Rows are points. The points of each table are mixes of a few directions, plus a little noise. How many directions does each table use, and how many do they share? Where both have some left over, give the other angles between the two spaces (their principal angles), to ten degrees, smallest first.

First (6 x 2):
[[ -5  32]
 [ 10 -56]
 [  2 -12]
 [ -3  15]
 [  6 -36]
 [ -9  56]]
Second (5 x 2):
[[ -4  32]
 [-10  60]
 [  7 -26]
 [  3 -22]
 [  8 -42]]
Directions: first 1, second 1, shared 1

First, 5 rows:
[[ 54  35  39]
 [-45 -40  15]
 [ 12  17 -32]
 [ 33  25   7]
 [-53 -36 -28]]
Second, 4 rows:
[[-27 -10 -56]
 [  7   2  15]
 [-39 -28 -11]
 [ 60  37  52]]
Directions: first 2, second 2, shared 2

First:
[[  7  12   3 -11   0  12]
 [ -5 -11   8  17  -8 -12]
 [ 14  -4 -14   4  17  11]
 [ 10 -17  -1 -32  -4  -5]
 [ 36 -19  29 -17 -14  10]
 [-60  39 -25  37   8 -17]]
Second:
[[ -5   1   1  -3  -2   7]
 [-25   3   4  -6 -19  38]
 [ 43   0 -14  22  -9 -28]
 [-27   0   9 -16  14  12]
 [ 27   1  -9  16 -13 -10]
 [-11  -3   7 -12  30 -17]
 [-21   3   5  -4 -22  36]
 [ 55   0 -18  25  -1 -43]
 [-35  -2  13 -21  25   7]]
Directions: first 4, second 2, shared 0; angles 60, 60

First, 7 rows:
[[  8  11   1   7   6 -42  16  -5]
 [ 12   1 -21  -8 -34   8 -12 -25]
 [-26   2  17  -2   3  26   7   3]
 [ 26 -22 -13   6   9  -7 -22  19]
 [-28  -8  26  17  -5 -19  23  -1]
 [-18  18   8 -13   9  29   7  -2]
 [ 26  -2 -18  -7  12   6 -20  12]]
Second, 9 rows:
[[ -8  31   1  -4 -12  -4 -24   8]
 [ -3  45  10  -9 -18 -10 -26  -4]
 [  0   0   0   0   0   0   0   1]
 [  2  27  11  -7 -13  -9 -12 -10]
 [ 24 -36  17   1   9  -5  43 -39]
 [ -9 -13 -14   5   8   9  -2  20]
 [ -8   3  -7   2   0   4  -9  13]
 [ -7   2  -7   1   0   4  -8  11]
 [  7 -60 -10  12  25  12  38  -2]]
Directions: first 4, second 2, shared 0; angles 40, 70

First (9 x 9):
[[ 12  32 -12 -30  -6 -24  18  13 -16]
 [ 19 -19  45  -7 -28   1  16 -50  49]
 [  2  20 -27   0   5   0 -24  40 -40]
 [ -5  -9  -3  15   5  12 -18   6  -6]
 [ 17  -2  33 -21 -23 -12  29 -40  38]
 [-18  -3 -21  16  22   8 -12  21 -18]
 [-16 -10 -20  28  19  20 -35  28 -25]
 [-18 -28  17  11  11   3  27 -37  38]
 [  8  19 -12 -12  -4  -9  -3  17 -18]]
Second:
[[ 17  15  -2  -7 -16  -1 -18  16 -17]
 [ 10   3  11  -8 -12  -4   5 -10   9]
 [ 18  26 -20  -3 -10   5 -43  46 -47]
 [-53 -27 -24  32  52   9  18   0   4]
 [ -6  -2  -3   4   5   1   1   1  -1]
 [-23 -15  -3  12  20   2  16 -10  12]
 [ 20  16   0  -9 -18   0 -20  15 -17]
 [ 13 -14  44 -19 -24 -12  43 -60  57]]
Directions: first 3, second 2, shared 2

First (10 x 11):
[[-43 -16  22  10  10  17   2 -22   6  31   8]
 [ 57 -13 -12 -25  34  -2  17  25 -39  28 -21]
 [ 21  26 -13   8   5 -12  25  18  -7 -10  -9]
 [-46 -11  21   6 -36   2 -54 -25  34 -26  31]
 [ -4  -3  12   1   2  -3 -15   2   0   4  11]
 [ 17  22  -1  10  18 -11  25  20 -13   8  -4]
 [ 28   3   4  -8   0 -16 -26  19  -8 -11  11]
 [ 16   5 -21  -3   6   4  33   3  -8   2 -23]
 [-15 -24  -8 -12 -19  15 -14 -24  13  -7  -5]
 [-30  11  -4  14 -20   4   7 -16  22 -18   1]]
Second (11 x 11):
[[ 17   6  45   8  18 -13  15   1 -23  -4 -20]
 [ 20  14  -7 -25 -12  28 -17  -3  18  29   7]
 [ -6 -14   8  26 -35  26   8  34   3 -10 -23]
 [ 14 -21  22  28  39   9  -4  33  18 -15  13]
 [ -2  10  -9   7  -5   2 -22 -16 -11  -7  39]
 [-15  -3   9  21   4  -8 -19 -12 -31 -23  13]
 [-14 -13 -23  -3  27 -11  -9  -2  15  -5  10]
 [ -8  12   2 -17 -45  11   3 -12 -16  13 -36]
 [ 31  14  -3 -10 -11  -1  60  28  45  20   4]
 [-22  -2 -19 -13  -3 -21   6 -16  -6   1 -15]
 [-18  -2 -20 -22  25 -20 -22 -32  -8   4   5]]
Directions: first 4, second 6, shared 0; angles 40, 40, 50, 80

First:
[[  4 -11  -7   1   2   0   3 -23   8   8   2   0   4  -7]
 [  2  11  10  -2  -9  -2  -3  19  -8   3   2  -2 -12   1]
 [ -4   2  -1   1   2   0   0   8  -2  -7  -3   1   3   5]
 [-15   8  -1   2   9   2  -3  28  -8 -27 -10   5  10  19]
 [  7   0   3  -2  -6  -2   0  -6   1  11   5  -3  -7  -7]
 [ 17 -14  -3  -1  -7  -2   5 -42  13  30  11  -5  -8 -23]
 [-18  -2 -11   5  17   5   0  11   0 -30 -13   8  22  20]
 [ -7  16   8  -1  -2   0  -5  37 -12 -15  -4   1  -4  14]
 [ 10  -6   0  -1  -5  -1   2 -19   6  17   6  -3  -7 -12]
 [-12 -15 -19   6  19   5   5 -17   9 -20  -9   7  25   9]
 [ 18  10  17  -7 -21  -5  -3   4  -5  29  13  -9 -27 -16]]
Second:
[[  1 -20 -15   4  10   2   7 -40  15   5   0   2  14  -8]
 [  0  -2  -2   1   1   0   1  -5   2   0   0   0   2  -1]
 [  2 -27 -21   5  14   3   9 -53  19   6  -1   3  18 -10]
 [ -2  30  23  -6 -15  -3 -10  60 -22  -7   1  -4 -21  11]
 [  0   5   4  -1  -3  -1  -2  10  -4  -1   0  -1  -4   2]
 [ -1  13  10  -3  -7  -1  -5  27 -10  -3   0  -1  -9   5]
 [  1 -12  -9   2   6   1   4 -23   9   3   0   1   8  -5]
 [  0   3   2  -1  -1   0  -1   6  -2  -1   0   0  -2   1]
 [  0   9   7  -2  -5  -1  -3  18  -7  -2   0  -1  -6   4]]
Directions: first 2, second 1, shared 1

First:
[[-19   8  25 -27  15 -12  -9  16 -13   0  14   5   2 -21  28   2  38  -3]
 [ 20   4  17   9   3  -4   4 -23  12  -6   5  25 -19  12  15  -4 -11  15]
 [  0   7 -32 -16 -25   9 -29  25  20  26 -14 -30  17   4 -32  11   0  17]
 [ 13 -32 -13 -18  15 -31   2 -17 -23 -34  -4   7 -27   3  60 -24  10   2]
 [  5  30  36  17  -2   2  21  -2  -8  20   3   8  -5  -4 -22  12  -6 -11]
 [  9   1 -13  -7 -27  -4  -7  -1   2  16 -10 -22  10   2  -2   8  -3   1]
 [-28   3  -3  17  20  26   6  22   2  -3   5   2  16  -6 -41   2  -3 -13]
 [  9 -10 -27   3  -9   5 -10  -1  13  -1 -10  -7   1  13 -10  -4 -14  11]
 [  2   1  -1   8  10   1   9   3  -7  -5  -4   3 -10   3 -10  -5  -7  -4]
 [  3  -9  -1  -6  -3  -3  -7 -12   8  -8   5   6   1   3  22  -3   3   7]
 [-13   0  13  19   3  12  20  -9  -7  -4   9   3  15  -7  -7   4  -5 -23]]
Second:
[[-22 -25  -2  25  13  24  19   0  -4 -26  11   4  28  27  14  -2  -3 -11]
 [ -6   7  -6  15   5  22  29  14  -9   7   2  15   3   2  -9   6   3  13]
 [ 20 -21  21 -20   3 -29 -46 -14  16 -20  -6 -26  -4   9   8 -12  -8 -14]
 [ 14  -2  14 -18  -8 -18 -43   0  19   0  -8 -30   2  16  -8  -1  -8  -5]
 [-16  14 -17  13  -5  20  28   7  -8  14   5  17   5  -6  -4   9   3  10]
 [ 14 -27   3  -1  11  -3 -14  -6  10 -21  -3  -7   3  11   5 -10  -4   3]
 [-24  21 -17  13  -5  13  44  -2 -25  15  11  31  -5 -29   8   7   9  -2]
 [ -5  22  16  -1  -1  -7   8   6 -13  14   1   0  -7  -6  -4   6   4  -9]
 [ 14  17  -2  -5   1  -5  15   6  -8  17  -6  14 -23 -24  -9   3   8  16]
 [ 10  -7 -10 -21 -17 -17 -40 -12  23   0  -5 -19  -1  -2   0  -4  -7  -1]]
Directions: first 6, second 5, shared 2; angles 40, 50, 90

First (11 x 20):
[[  1 -18  -2 -16 -13   6  -1  12   9  14  -6 -12   3 -12   4  -1  -2 -12
   -1   3]
 [  3   9   2   8  14  -5  -6   1 -17  -3   1   6   0   7   1  -4  -2   5
    0   3]
 [ -1  -1  -1  -1  -4   1   3  -3   7  -1   1   0   0  -1  -1   2   1   0
    0  -2]
 [  1  -9  -1  -8  -5   3  -2   7   2   7  -3  -6   1  -6   3  -1  -1  -5
   -1   2]
 [ -1  13   2  11   9  -4   1  -9  -6  -9   4   9  -2   8  -3   1   2   8
    1  -2]
 [ -7  29   0  27   5  -5  17 -35  18 -31  13  20  -6  18 -14  12  10  21
    2 -14]
 [  5  18   5  16  27  -9 -11   1 -35  -7   3  11  -1  13   1  -8  -5  10
    0   6]
 [ -7  -4  -4  -3 -22   6  17 -15  38  -8   3  -3  -2  -4  -7  12   8   0
    0 -10]
 [  2  -4   0  -4   1   1  -4   6  -6   5  -2  -3   1  -2   2  -3  -2  -3
    0   3]
 [  1 -21  -2 -18 -14   6  -2  14   9  16  -7 -14   3 -14   5  -1  -2 -13
   -2   3]
 [  6 -13   1 -12   4   0 -13  21 -19  17  -7  -9   4  -7   8  -9  -7 -10
   -1  10]]
Second (11 x 20):
[[-10  60 -37  23  33   2  -8 -12 -17 -10  19 -31 -13  29  18  18  -1 -14
    7 -35]
 [  2 -12   7  -5  -7   0   2   2   4   2  -3   6   3  -6  -4  -4   0   3
   -1   7]
 [  3 -18  11  -7 -10   0   3   4   5   3  -6  10   4  -9  -6  -6   1   4
   -2  11]
 [  4 -22  14  -8 -12   0   3   4   6   3  -7  11   5 -11  -6  -7   1   5
   -2  13]
 [ -2  13  -8   5   7   0  -2  -2  -3  -2   4  -6  -3   6   4   3   0  -3
    1  -8]
 [ -4  27 -17  11  15   1  -4  -5  -8  -4   9 -14  -6  13   8   8   0  -6
    3 -16]
 [ -1   8  -5   3   5   0  -1  -1  -2  -1   3  -4  -2   4   3   2   0  -2
    1  -5]
 [  0   0   0   0   0   0   0   0   0   0   0   0   0   0   0   0   0   0
    0   0]
 [  3 -20  12  -8 -11  -1   3   4   5   3  -6  10   4 -10  -6  -6   0   4
   -2  11]
 [  3 -15  10  -6  -8   0   2   3   4   3  -5   8   3  -8  -4  -5   0   3
   -2   9]
 [  3 -19  12  -8 -11  -1   3   4   6   3  -6  10   4 -10  -6  -6   0   5
   -2  11]]
Directions: first 2, second 1, shared 0; angles 60

First (10 x 24):
[[-11  -6  -1  26   6  -3  18   0   0   1 -29  10  24  25  11   8  20   9
    8  -3  30 -17  46  38]
 [ 38 -35 -10  -1   4  -2  27 -32  -3 -13  -9  11 -13  10 -10 -19  -4  -8
   -7  -2  27  18  11 -13]
 [  0 -14  -3  22   6  -2  22  -6   0   0 -29  12  17  24   7   2  16   6
    4  -3  33  -9  41  31]
 [ 38 -27 -11 -13   0   0  17 -27  -3 -10   5   5 -21   0 -10 -20 -13 -11
   -8   0  11  21  -8 -25]
 [-15  28   9 -22  -8   5 -35  21   2   7  32 -15 -11 -30  -4   5 -14  -3
   -1   3 -44   2 -48 -25]
 [-36  19   9  23   2  -2  -4  25   3  10 -18   1  29  14  15  20  20  15
   11   0   5 -24  28  38]
 [-29  32  10  -8  -5   3 -30  27   4   9  19 -12   4 -19   3  15  -3   5
    5   1 -34  -8 -26  -5]
 [ -7  13   3 -11  -3   2 -17   8   0   3  16  -7  -6 -14  -2   2  -8  -1
   -2   1 -22   3 -23 -13]
 [ 17 -27  -7  15   6  -3  28 -19  -1  -6 -24  13   5  22   1  -8   9  -1
    0  -3  36   2  34  17]
 [  6  16   2 -32  -8   3 -29   5   0  -1  40 -14 -25 -35 -11  -6 -24 -10
   -6   4 -44  15 -60 -45]]
Second, 8 rows:
[[ 15 -38   0   2  -4 -22  17 -21  -5   7   3   5 -18   8 -10 -13  -1  10
    7   0  18  -9  14 -13]
 [ -2   8  38  14   5   0  -7  12   8  -3  51 -20  43  -7  23   0   0 -23
   15  11  15 -23 -30 -21]
 [  2 -10   3   3  -4   1  40 -22   7 -26  27   7  18  14  -7 -16 -23 -33
   26  -4  16  29 -16 -31]
 [-27  21 -24 -24 -10   0 -12  10 -12  12 -25   8 -34 -15 -20  13 -14  14
  -10  -1 -43  21   0   1]
 [ 39  -1   5   4  24   5 -17   6  -1  12 -17 -11   0 -17  21   0   8 -14
  -30  14  11 -15   2  -6]
 [ 20 -22   3  -1 -14   4   6 -16 -16 -10   8   4   5   6  -5  -5   8  11
  -15   4  27  -1   6  20]
 [-41  14   7  23  -4  -1  -9  15  24  -2   3  -1  22  27   6   8  29  32
   33 -22  -6 -25  16  41]
 [ -7  29 -32 -19   8  11 -18  14  -7  10 -50   8 -34 -17  -7  13  -7   3
  -27   0 -40  24   8   9]]
Directions: first 2, second 6, shared 1; angles 30
